Each row is a point. Before rounding, the points of a table are all equally far from one centre. They may lie mostly on one side of it. Write the centre, to within rounding.

Points (9 x 3):
[[  7 -30  55]
 [-18 -16  79]
 [-48  25  72]
 [ 11  36  30]
 [-22  52  40]
 [-65 -35  43]
 [-65  12  -7]
 [-42 -50  39]
 [-81  -4  30]]
Centre: [-28   0  30]

Points, 10 rows:
[[ 61  66  13 -28]
 [-33 -50 -31   2]
 [ 25  24  57  50]
 [ -4 -22 -67 -20]
 [ 14  11  38 -86]
 [ 54 -17   6 -73]
 [ 45 -57  40 -22]
 [-23  60  50 -43]
 [ 57 -12  -7 -70]
 [ 78  21  13 -50]]
Centre: [  8   7   8 -10]

Points:
[[  -2  -41   76   48  -19  -19  -29  -72]
 [ -34 -107    3   24  -50   -5  -20  -52]
 [ -19  -52    6   60   -1   -6   85  -68]
 [ -55  -94  -26   14   40    9  -45  -71]
 [  -8   17   16   -6   64  -24   52  -47]
 [ -57  -22  -30   64   35  -22  -21  -74]
 [   2  -68    8  -20   85  -42  -12  -55]
 [ -52  -40  -15   69   -2   35   26  -91]
 [  -6   44   10    3   11    2   -5  -29]
 [ -48  -46   -6  -16  -51   38   42  -81]
 [ -30  -26  -43    7  -12  -19   71  -26]
 [ -10  -48  -34  -35  -46  -15    5  -20]]
Centre: [-28 -45  17   6  14  -3  10 -51]

Points (15 x 11):
[[ -90  -37   10  -25  -27    0  -11   71  -16   41   17]
 [ -55   -6  -15  -19    2   33  -92   -3  -38   22   27]
 [ -93   16   92   -6  -36   23  -59   23  -13  -11  -56]
 [-114  -29   54  -15   -4   40  -63   11  -36   48  -41]
 [ -35  -76   35  -23  -41  -24  -86  -17    6  -26   -3]
 [-103   25   12   51   -9    3  -27   63    0   34   18]
 [ -61  -62    0   53  -17   53  -48   64  -52   37  -28]
 [   7    0   18  -14   -7   21  -83   79   35    8    8]
 [  31   -3    0   14  -77   -6  -52  -16  -17  -42  -40]
 [ -11  -74   51   27   37  -15  -25  -34   17   27  -96]
 [ -64  -71  -72  -31   -7    4  -19   39   28   -6  -32]
 [ -42   -9   82  -20   19  -18  -43  -18  -50   15   -3]
 [ -58   26   15  -51  -23  -73  -11   -1   25   -7  -91]
 [ -50  -24   75   43   36   13  -85  -14  -37  -17  -38]
 [ -59   -6  -33   26  -42  -23  -52   78  -21   36   29]]
Centre: [-40 -14   5  14 -12  -7 -41  16   3  16 -51]

Points:
[[  -1    9   56  -33  -28  -56    4  -66   12   59  -96   69]
 [  32   21  -56  -28   22  -93  -15  -34   60   -9  -18    5]
 [  38  104   36   13  -11  -39   34  -18   76   12  -20  -14]
 [  71    2   18  -52  -22  -48  -17  -50   24    2   11  -23]
 [  17   -7   -5   77  -39  -88  -27  -57    5   52  -48   64]
 [  20   15  -13  -20  -69  -28  -30  -29   84   24   13  -20]
 [  38  -25   32   -3   11  -94  -18  -17   13   71  -12  -20]
 [  43   15  -58  -15    8  -68   42  -92   59   68  -20   18]
 [  45   11  -51  -44  -11   16   15    6  -53   27   38    3]
 [  63   52   11  -62    3  -10  -14  -61   63   71  -14   30]
 [  26  -22  -78  -19   -9  -34   49   -4   55   85   -6  -11]
 [ 107   28  -28  -31   -3    1   47   -1   63   26   10   38]
 [  33   42   33    5  -33  -61   31  -49  110   34   -5    3]
 [  17   17   41  -38  -31 -117   26  -48   39   18  -21   70]
 [ -10   26   -4  -25  -47 -110  -42  -25   32   19   15   39]
 [  23  -25   65   13   67   -9   -3  -14  -13   62  -37    4]]
Centre: [  9  21  -5   7 -11 -20  22 -19  11  28 -23  35]

Points:
[[ 101  -22   42   49  -44   -9   45  -50  -13   52   64   36  -32  -16
    -9   37   56  -16]
 [  77  -32   64    9   -5  -54   26  -32   27   26   24   94  -29  -12
   -23   48   21   34]
 [  60  -25   80   -5  -77  -19   60  -67    7   14    8   55  -69  -46
    19  -19    8   23]
 [  29   12  -25    2  -27  -15    3  -20   -7   45    1   43  -84  -19
   -21   42  -18  -29]
 [  62  -58    8   -5   -2  -46  -27  -48   16   33   22   27  -64  -51
    16   20  -39   23]
 [  49   -2   38   39  -21  -35   91  -21   20   15   -8   54  -40  -74
    -2   51   48  -11]
 [  50  -48  -26  -17  -50  -20  -35  -24  -13   29  -13   58  -21  -86
    -6   -5    5   19]
 [  20  -89   49   30  -31   18   24  -23   63   34    2   44  -65  -23
   -25  -55  -12    0]
 [ 112   15   55  -28  -51   17   29  -64   33   -6   -6   42  -24  -91
   -30  -32    8   11]
 [ 110  -59   42   59  -28  -10   35  -46   38   57   57   57  -11  -35
   -33   31    6  -51]
 [  72  -58   17   35  -24  -20   57  -51   22   50   30   55    4 -115
    15    0  -12  -33]
 [  85  -49   54    8   -8  -41    0  -40   27  -12    1   30  -19 -115
    13   26   -4   31]
 [  88  -62   67   30  -20  -14   56  -65   45   16   18   41  -65  -37
    32    1  -41    7]
 [  77  -59   34   32  -54  -11   68  -73   14   54   25   49  -60  -73
    12   23    7  -13]
 [  51  -48   23   51  -49  -25   72  -34   -9   31    4   44  -14  -92
   -30  -71   12   41]
 [  78  -29   17   13  -52  -34   22  -21   15   57    6   67  -52  -34
   -27   58   15   52]
 [  94  -47   38   48  -31   -6   68  -50   23   21   51   85  -51   -4
    21  -32   23  -12]
 [ 112    4   39   -7  -31  -60  -11  -79   41    4   46   20  -32  -24
   -19    8    4   16]
 [  64  -37  -21    1  -46   23   39  -50  -25   21   33   24  -31  -23
    13   24   53   32]
 [ 118  -16   13   -7  -48   48   20  -30   43    2   -1   46  -68  -92
   -22  -17    9   12]
 [  75   13   51  -33  -33   15  -46  -29  -28   42   35   58  -41  -15
     1    4   17   -2]
 [ 111 -101   22   34  -61  -14   60  -36   15   31   27   24   20  -28
   -19   26   15   -9]
 [  41  -27   20  -35  -27  -34   -5  -53   37   -2    3   41  -55  -86
    23   36  -18  -11]
 [  56  -43   39   19  -77   -8   25  -44   38  -15   14   82  -45  -32
   -52   14   66    4]]
Centre: [ 64 -23  34  16 -26 -10  26  -8   7  11  15  27 -21 -38 -23 -11  -3 -12]

Points (27 x 20):
[[  61  -37   17   -9   -3  -21   71   17   -7    3  -13    9  -28   40
   -95    7  -84  -31  -19   57]
 [  71   13  -12    8   34 -121   56   -4    6   14  -50   14  -10   -5
    13    5  -87  -22   33  -26]
 [  16  -74    1    0   29  -15   56   36  -44  -21  -46    5  -61    5
     4   21 -111   48   78   20]
 [  60    1   61   20   55    3   65  -15   18   66  -44   73   -9   53
    16   28  -66   55   -9   25]
 [  54  -36   51   -6   58  -13   39  -60   28    1    4   50  -55   73
   -23  -23  -67    2   64   39]
 [  42   35   50   35   17   -1   67  -39  -49  102    0   -2    3   32
    26  -41  -98   30    5   27]
 [  18  -16   32    2  -23   -5   54   -1  -16   46   42  -26  -74   52
   -40  -10  -46   50  -49    9]
 [ -17  -45   52   42    9  -89   68   27  -44   47  -15   33   -4  -46
    24  -20  -50   16   48   27]
 [  58  -34  -52   38    7  -28   19  -74   21   21    5   -4  -77   16
    49   43  -31   47    6   28]
 [  30  -65  -27  -67   57    0   41   -3  -30   46  -13   44    7   40
    11  -30  -83   57   53    3]
 [ 110   -6   26   29   28  -39   55  -23    1   10    5   43   -8    0
    -3   25 -118   62  -48   16]
 [  37   -5   -1   12   57   31   98  -12  -15  -16  -12  -11  -14   36
    94  -45  -95   23   23   66]
 [  51    4  -36   70  -45  -62   47  -47  -33   -9  -22  -16  -30    3
   -32    7  -47  -35    4  -27]
 [  97  -54  -62   -6   21  -11   21  -70  -54   13  -16   42    3   10
    25   37  -88   48    1    9]
 [  86    3  -10   43  -28  -12   93    1  -75  -16    0  -33   -5   26
    -9   20  -44    5   -5   56]
 [  73   -6   22    7   -5  -34   99  -54  -64   22   10  -34    2  -14
    -2   46  -27  -39  -10   48]
 [  33    3  -26  -22   47  -52   96   -5  -17   61  -37  -31    2  -47
     3  -19  -55   -8   57   12]
 [  50  -18   -5  -10   13  -58   52   25   27  -12  -55   19  -47   -6
    70   54  -62   42    1   75]
 [  53  -32    7  -14   98  -46   71   56  -56   41   13  -18   16   -7
    34   -7  -59   15  -38   58]
 [   9  -32    9  -30  -41  -21   14   11  -23   41    5  -17  -98  -26
   -29   23  -66   -5  -61   22]
 [  69   19   13   58    8  -29   46   26  -39   12  -18   40   70   38
   -24  -39  -21   12  -10   10]
 [  67  -39  -10  -39   30  -21   -2  -59  -52  -49   29   -9   -5    7
    75   14  -97   41  -29   34]
 [ -19   28   33  -45   -7  -45   85   31  -69   -6  -32  -12  -21   47
     3   34  -48    1  -11   43]
 [  27  -70  -28  -23   60  -24   44  -22  -42  -46  -19   19  -18   51
    24  -75  -66   36   30  -45]
 [ 103    6   26    8   50  -30    4  -26  -40    3  -69   46  -26  -39
   -25   37  -70   44    8   13]
 [  24   28  -18  -28   -1  -64   69    3  -26  -22  -15  -33  -64   15
    19    2  -75   52   55   28]
 [  48  -10   55   34   -2   19   11  -52  -34   26  -30  -22   39   10
    66   27   -8   64  -23   25]]
Centre: [ 24 -27  12  13  26 -14  27 -11 -21  12 -13  11 -19  13  20  -4 -61  -7
  -4  15]

Points, 29 rows:
[[  40  -43   61   -6   76  -38  -58  -78  -26   18   -8  -27   19   13
   -23    0  -18  -30   11   24    5   40   49   37]
 [  37  -26  -29  -55   34  -52   -3  -56  -18  -28  -38   63   15  -13
   -58   18  -49  -43   11   32  -40    8  -24    9]
 [ -12  -21   -7  -33   30  -86  -28    8   57   11   10   74   15  -65
   -71  -24    6  -46   54  -29    5    1  -48    0]
 [   5   57  -23   -3   47  -74  -37  -37   -8   61   -9  -15   51   44
   -31   35    8  -50  -31  -59   10  -53   48  -15]
 [  13  -31   49  -33   39  -80  -67  -88   35   23   30   -2   27  -36
   -35    1   67  -84   39  -14   17  -20  -35  -65]
 [  66   26  -29  -10   21  -10  -29  -50  -68   26   18   18  -55  -37
   -72  -33    6  -59  -12  -11  -46  -30   36   -8]
 [ -57  -11    7   19   28  -55   52   -8   13   75   50  -38   13  -16
   -84   19  -33  -69   50  -64  -37  -30   25    5]
 [  34   29    3   79   19  -83   -9  -54   24   15   -4  -10    6  -36
   -13   40   85  -14   -8  -77   31  -34   19   -6]
 [  -8   40  -67  -34  -12  -95    2  -45  -52   20   45   13   23  -80
   -17   23   75  -76  -30  -23  -41  -26    8   14]
 [  56  -11   76   53   20  -20  -41  -53  -28    4  -34  -34   37  -66
     9  -26   39 -100   -9  -28   78   12  -42   22]
 [  88   16   -7  -23  -19   20  -27  -56  -26   -5   30  -12  -17  -16
    18  -11   40  -48   45   33  -12  -48   26   30]
 [  49   -1   39  -26   23  -21   21  -19   13  -34   18    1   16  -10
   -19   35   75    6   13  -35   24   -1   -6  -51]
 [ -64   79  -50   35  -42  -71  -27  -48  -51  -12   31  -59   -1   -4
   -13  -10   37  -57  -23   32   -9  -32  -48  -51]
 [ -44   61   -6   29   24  -91   -3  -68   38  -20   -5  -28   55   18
   -35   26   36  -96  -20  -84  -42   -9    7  -18]
 [  -2   73  -42  -10   45 -110    0  -66   39  -31   -3  -12   43  -31
   -47  -12  -14 -108   12   -2   24  -45  -56    6]
 [ -18   33    3   -7   44  -64    9  -58   55   25   74  -21  -31  -25
   -30  -27   79  -24   45  -38   -4  -42  -91    1]
 [  54    9   81   35   -9  -78  -27  -43   11   57   28   36  -31  -38
   -67   -5   28  -16   89  -63  -22   -4    7   51]
 [  21   66   29   40   61  -72  -59  -76  -19   41   -9  -69   20   13
  -103   56   46 -100  -12    2   10  -28   19   42]
 [  36   63  -43   23   79  -67  -48  -55    4  -11   51    0   -4  -22
   -41  -11   33  -53   26   -6  -61  -65  -13  -35]
 [  18   28  -55   26   21  -22  -20  -30    9   14   30  -47   -3   17
   -47  -27   76  -70    3  -56  -77  -12   23   36]
 [   3   -9  -27   50   21  -95  -37  -60    7   -3   -2  -46    8  -69
    -6  -18   20  -70   66  -27  -69  -72  -70   -8]
 [ -24  -29  -40   22   21  -94  -75  -57  -47   12    2   56  -27  -13
   -19   -3   37  -39    8  -38  -34 -114   18   29]
 [  -4   60  -55    9   76  -67   19  -77   22   15   21  -11   63  -38
   -13   40   55  -55   80  -15  -20  -32  -10  -39]
 [  42   14  -19  -51    8  -74   64  -59  -27   -5   28   16    7  -27
     2  -11   59 -111   53  -14   50  -46   45  -27]
 [  21   68   -9    9   -8 -104   11  -18   17  -31   18   58  -22 -105
   -14   -4   42 -104   19  -55  -36   -6    0   11]
 [  20   26  -14  -52   18  -99  -69  -52    3   19   45  -54  -20  -48
     0   23   39  -56  -24   -8  -11    2  -14   59]
 [ -39   50  -23  -49  -20  -32  -26 -112  -22   -8   21  -22    2  -31
     1    3   70  -36   54   21  -23  -24  -11  -68]
 [ -58   49   38  -45   22 -106  -45  -62   30   -2   33  -22  -21  -41
  -103  -14   15  -82    4  -12  -17    8  -48   71]
 [  41  -28  -23  -23   14  -80   11  -33  -13  -31   22   54   16  -68
   -91   -1   23  -64   89   -7    3   14   14   19]]
Centre: [-28  21  34  27  21 -51   3 -32 -35  28  -8  21  -3  -4 -16   6  33 -79
  28  13  -5 -12 -23  20]

Points:
[[-51  60 -23  47  60  74  50 -65  46  22 -21   7   1 -32   0   3 -40 -25
    3 -33  13   0 -45 -15]
 [-54  57 -13  33  56  39  63 -31  24  46  33  30 -65 -22   3  -3  -1 -45
  -19 -29 -18 -10 -33  -6]
 [-19  84  -4  47  75  21  28 -50  59   6  -3  43  -1 -78  -5  34 -43 -63
   32 -19   7 -41 -18  36]
 [-37  80 -23  55  80  24  -3 -84  68  27 -20  32 -39 -50 -33 -29 -27 -63
   15 -28  20  -3 -32   4]
 [-32 121 -12  14  52  32  15 -73  32  33  23  23 -50 -44  24  -9 -52 -60
   14  10   4  -5   0  -9]
 [-49  80 -38  37  77  11  11 -66  40  -2   1  32  10 -60 -30  11 -24 -88
   55 -23  21  -9 -42  20]
 [-50  98  17  31  35  19  39 -71  39  61   1  21 -15 -47 -28  28 -73 -51
   61 -13  24 -35 -28 -12]
 [-51  94 -41  20  58  48  33 -36  57   4 -22  16 -25 -57  24 -59 -48 -58
    1  24  36   7 -42  24]
 [-37  85 -23  33  39  69  25 -83  49  25  18  -5 -55 -53 -31   7 -41 -57
   37  -9   2  27 -37  30]
 [ -6  81   4  10  76  59  28 -74   6  12   2   6 -62 -29 -37   9  -6 -76
   27 -11  -4  12 -29  15]
 [-63  35 -22  10  98  47   1 -50  45  12  16  26 -24 -35  18  13 -45 -74
    2 -48  -7  19 -29   0]
 [  1  61   2  70  61  44  29 -71  38  40  21   0 -34 -22 -50  -3 -30 -38
   17 -41 -24 -34 -45  46]
 [-41  41 -15  58  58  58  55 -72  50   5 -32  24 -25 -78  12 -15 -27 -11
   46 -16   0  29 -45  16]
 [-59 100  -2  42  57  39  43 -74  22  12  -8  29 -29 -13  -8  19 -41 -44
    1  27   9  40 -11   6]
 [-55  79 -14  65  27  18  61 -65  49  21 -11 -21 -24 -50   5  16 -31 -56
   27  -6 -36  17 -46  -6]
 [-73  97 -34  62  60  22  32 -84  56  14  -4   4 -32 -15  -1   5 -42 -37
   -2   7   7 -19 -34 -13]
 [-28  66  -9  42  93  54  26 -56  58  14  14  30  -8 -45 -33  -4 -72 -60
   15 -25  -8 -19 -47  20]
 [-38  85   9  41  48  70  31 -27  51  14 -27  24 -20 -47 -29 -31 -56 -24
   -1  -6  48   3 -61  17]
 [-48  56   5   8  71  25  21 -92 -12   3  -7   7 -44 -45  -8  32 -23 -89
   -8 -13  12  56 -17  16]
 [-24  89   1  59  44  22  28 -56  49  12  -3  45 -58 -56 -22  14 -40 -86
   33 -22   8  -7  -6  -8]
 [-52  96 -42  47  47  21   6 -63  51  40 -43  25 -27 -43   9  19 -70 -58
   13 -27 -12  20 -18  -6]
 [-30  78 -18  28  33  69  12 -87  37  -7  -3   5 -43 -41  12  13 -59 -50
   10   4 -24 -13 -46 -12]
 [-25  80  25  47  37  73  -7 -74  42  15   4  16 -40 -43 -29  -8 -13 -16
   32   8   4  -3 -40 -18]
 [-61  53  22  34  79  45  23 -75  40   4 -28  14 -24 -27  27  -1 -48 -30
   14 -31  37  39 -39   7]
 [  5  93 -13  44  75  56  13 -56  19  39  -9  34 -35 -66 -33  -5 -66 -59
   -4 -14   4  35 -30  23]
 [-30  86  -6  49  66  14  28 -85  57  21 -25   2 -35 -25  -8   6 -87 -71
   -8 -14  23  24 -35  -6]
 [-47  65 -49  49  61  57  55 -25  50  -4 -12  19   9 -50 -23 -49 -54 -55
  -16  35   8  30 -33  22]
 [  8  46  15  30  60  51  43 -65  76  41  -2  29 -12   8 -29   4 -31 -22
   20 -30  40  -3 -33   8]]
Centre: [-24  -1 -25  21  40  -8   3 -24   4  38 -10 -13 -31 -42 -14  -3 -46 -29
  24  29  23 -14  -8  22]

Points, 30 rows:
[[ -11   15  -52   37   50  -39   26  -31  -19   47    5  -27  -68   21
   -24    7   10  -41  -40   54    7  -42   45   25]
 [  17  -14  -42   38   58   19   24   65  -45   21   46  -25  -17  -16
   -57  109    9   -8    1   50  -25  -37   57   80]
 [  15    1  -30   36   20   85   25   -8  -43    4   34  -45  -16   35
   -86   42   31  -28    0  -59   33  -55   50   42]
 [ -19   21  -41  -11   57   99   18   -8  -21  -37   69  -13  -40   70
   -40   -4    0    9   36   13  -41  -53   39   18]
 [ -11   64  -16   36   21   14   49   20  -17   -5   41  -65    5   81
   -66   70  -18  -39   25   12   38  -45   12   33]
 [  19   56  -50    1   38   13   41   49  -11  -29   35  -62  -12   79
    15   89   14  -32   -6   37    1  -27   54   26]
 [ -24   -8  -79   54   36   20  -10  -45    5  -63  -46  -36   -4   12
    17  -18   22  -44    9  -14  -19  -56  -16   -6]
 [   8   22  -42   89   85   95  -23   36  -66  -41    8  -41  -35   37
   -16   25    6  -20    1   -6  -51  -80   -6   15]
 [ -20  -79  -40   13   69   38  -19   15  -77  -64   44  -30  -57   74
   -23   37   22  -44   15    7    5  -59   31   16]
 [  11   84  -45   36   41   16    6   59  -34  -47  -29   37  -43   55
    25   36   37  -51    0   10   31  -60   35   44]
 [   3  -22  -11   -7    9    6  -22   27  -52  -10   69   -9   28   47
     5   21    4  -63   48  -22    0  -12   40   47]
 [  -2   18 -114   57   26   15   15   24   14   -6    8   26  -39   63
    -8   88   13  -28  -12   34  -14  -43   -9   -8]
 [  15   60  -35   15   30   94   33   15  -26  -44   17   -9  -60   66
     6   52   18   -7  -45  -13   19  -40   69   39]
 [ -17    9  -54  -36  -13    3  -14   26  -82  -30   39   -5  -38   53
   -36   75   10  -58   -1  -14    2  -51   41   16]
 [  62    2  -45   64   32   58    9   34  -53  -17   26  -21   -6   54
   -14   58   15  -61  -34  -33    8  -88   57   15]
 [ -12   84  -23   22   20   19   14   47  -42  -60   57  -52  -28   34
    10   92  -26  -22   29   15    6  -34  -14   35]
 [   0   60  -35  -16   79  -26   21   37  -54  -29  -29  -31  -26   53
   -34    7  -18  -69   27   10   46  -55   24   32]
 [  -7   33  -47   12   34   44   17  -42  -28  -43   50  -34  -25  101
   -47   35    3    5  -28   19  -35  -30   53   24]
 [  17   41  -75   27   47    0   -6   37   -6   -1   -3   -9  -31   76
   -62   27   52  -24  -10   33   -2 -121   44    9]
 [  39   46  -79   66   34   34   29   21  -15  -11    4  -47  -66   31
   -14   57  -12  -53   27   13   52  -36   -1   18]
 [  12   24  -50   52    4   60  -21   -2  -54  -43   32  -15    0   86
   -65   34    9  -40  -16   11   -8  -72   24   65]
 [  -4   12  -46   24   22   10   44  -16  -65  -64   -3  -52  -13   60
   -22   97   40  -62   23   -5    2  -32   12   91]
 [  -4  -18  -40   29   46   30   14    6  -34   27    4  -44  -20   84
   -46   85  -45  -37  -20   -8   25  -33   58   11]
 [  10   36  -35  118   63   29   26   24  -30    9    6  -10  -44   61
   -35   64   38  -29   10  -41    9  -11   32   26]
 [  28   46  -15   19  103   57   41   32  -46   23   17  -45   -3   69
   -37   68  -10  -45  -28   59   19 -103   29   17]
 [  56    3  -22    4   67   10    4   82    0  -30   45  -23  -25  105
   -16   53   18   41   32   -5   -4  -53   24   55]
 [  32   33    0   30   13   43    7    0   57  -31   61  -32   33   66
   -25   47   15  -28   -9  -21   38  -39   49  -31]
 [  21   18  -34   62   55   91   43  -16  -17   33  -39   -1    9  106
    -6   35  -22  -39  -12    8   -6  -43   -2    0]
 [ -15    5  -38   38   36   30   25   37  -39  -10   80   -3  -22   75
    -4   47   17  -71   -2   51   11  -20   67   26]
 [  19   57  -49   49   -5   28   -8   18    3  -28   12  -24  -25    7
   -29   51   15  -88  -32  -26   15  -14  -16   79]]
Centre: [ 10  -9  22  10  42  26  27  15 -13 -28  -8   0 -18   7 -26  43  27 -12
  -2  21 -11 -46  -9  10]

Points, 27 rows:
[[-28  22  13 -38  26 -15 -28  88  10 -34 -23 -11 -17  19 -27 -16 -25  18
   -3  65  -3 -45 -24  -8]
 [ 10 -23  29 -15  16  -5  11  78  -2 -44  13  14 -24 -31 -26 -13  47   7
   -3  48 -14 -66 -15   3]
 [-29  -3  14 -19  28  -3  20  83  32 -41 -45  13 -29 -42 -13   2  18   5
  -29  40   5 -58   0 -27]
 [ -8 -25  15 -30  57 -13  21  63 -24 -48 -39  29 -11   8 -19 -28  -4  10
   14  52 -33 -69 -45 -13]
 [-10 -31   9 -26  46 -10  57  86 -18 -46 -26  18  -1  15 -18 -13 -34  12
    2  23 -44 -75 -46  14]
 [-38  -5   9  -6  19 -29  17  86  -1 -80  -6   9   0  13  -9  11  -1   6
  -31  51 -40 -59   5  30]
 [ -4  13  -7 -39   5 -24  20  77   6 -38 -17  21  21  20  -3 -19 -25   0
  -34  56 -57 -52 -25 -22]
 [ -7   7   5  -9  59 -10  27  84  24 -40 -16  27 -18  -5  20  14   0  -2
  -23  60 -17 -70   4  10]
 [-50  -2  23 -24  37  16   0  85  21 -35  -3  31  17  16 -11 -12 -14  28
  -40  47 -53 -27  -7 -34]
 [ 10 -14  21 -27  51 -14  18 121   8 -44   8  29  -4  21 -13 -26  -9  15
    2  32 -28 -64  -8 -22]
 [ -4  25  29  10  38 -14  13  94  19 -37 -11 -10 -35  18 -34   3 -27  12
  -41  33 -25 -53 -34  26]
 [ -8   0  -5 -45  16 -16  23  68  31 -61  -4  26  21  21  -6 -20   2  21
    7  37 -70 -68 -10  14]
 [-22 -20  16 -22  26  -5   2  88   4 -69 -11  24 -23  -2 -16 -17  22  -4
   22  36 -49 -75  10 -20]
 [ 25   3  12 -49  43  -2  22  76   3 -56  10  21  -6   1 -21 -13  10  -4
   -8  58  -8 -51 -22 -16]
 [-14  -1  52  -2  49 -11  31  84  -1 -52  -7  20   7  21 -26 -18 -22  26
  -12  50 -37 -80  13 -21]
 [ -1   2   0  -3  43   7  36  59 -23 -16 -31  27   4   4 -49 -21  43 -17
  -40  49 -61 -70  19  24]
 [-27   1  16 -24  22   4  21  78  34   4   3  10  -8 -34 -23  30   6  16
  -13  63  -4 -66   5  -6]
 [ -8 -23  37 -48  42 -37   5  69 -21 -28 -19 -19   6 -39   0 -22   5  11
  -21  34  -5 -92 -19  -1]
 [-11   8  26 -14  19   6   7  91  21 -33 -42  26  -8  11 -13 -25  -4  30
  -11  61 -37 -89  -7  11]
 [ -6  -2  24 -42  42 -19  28 108  34 -22 -19  25  30  -9   1  24  -3  18
    7  29 -14 -64  -3   9]
 [ -8 -29  17 -35  33 -12   1 102   5 -45 -31 -10 -22  24 -18  -5   9   5
    6  74 -34 -65 -24   9]
 [-53 -23  60 -22  45 -10  -2  45   2 -50  -9  -4  -4 -35 -11 -23   8  22
  -18  26 -33 -48 -29  26]
 [ -3  20  35 -26  38  15 -16  85 -22 -37 -35   0 -17  18   2   0  19   1
   30  60 -39 -55 -23   4]
 [ -6 -10  16   2   2  -7  18  77  -5 -41   8  15  -2 -26 -36 -20   3  26
  -19  56 -12 -81 -16 -29]
 [-13  -6  10 -38  59  -6   0 102  13 -51  12 -33  26 -19 -40   0  28  -6
  -28  -6  -8 -54  24  18]
 [-44   6   3 -28  16 -37  20 101  -5 -52  -5 -25 -14 -18 -39  35  45  19
  -27  35 -55 -49   3   3]
 [-24   6  33  14  68   3  20 103  23 -32 -53   0 -21  13 -36  19  19  37
  -11  53 -19 -59   9   6]]
Centre: [ -3 -10  -1 -18  32  -6  19  53 -15 -11 -24 -16  -9   4 -13  -5   2  34
 -10   6 -34 -25  17   0]
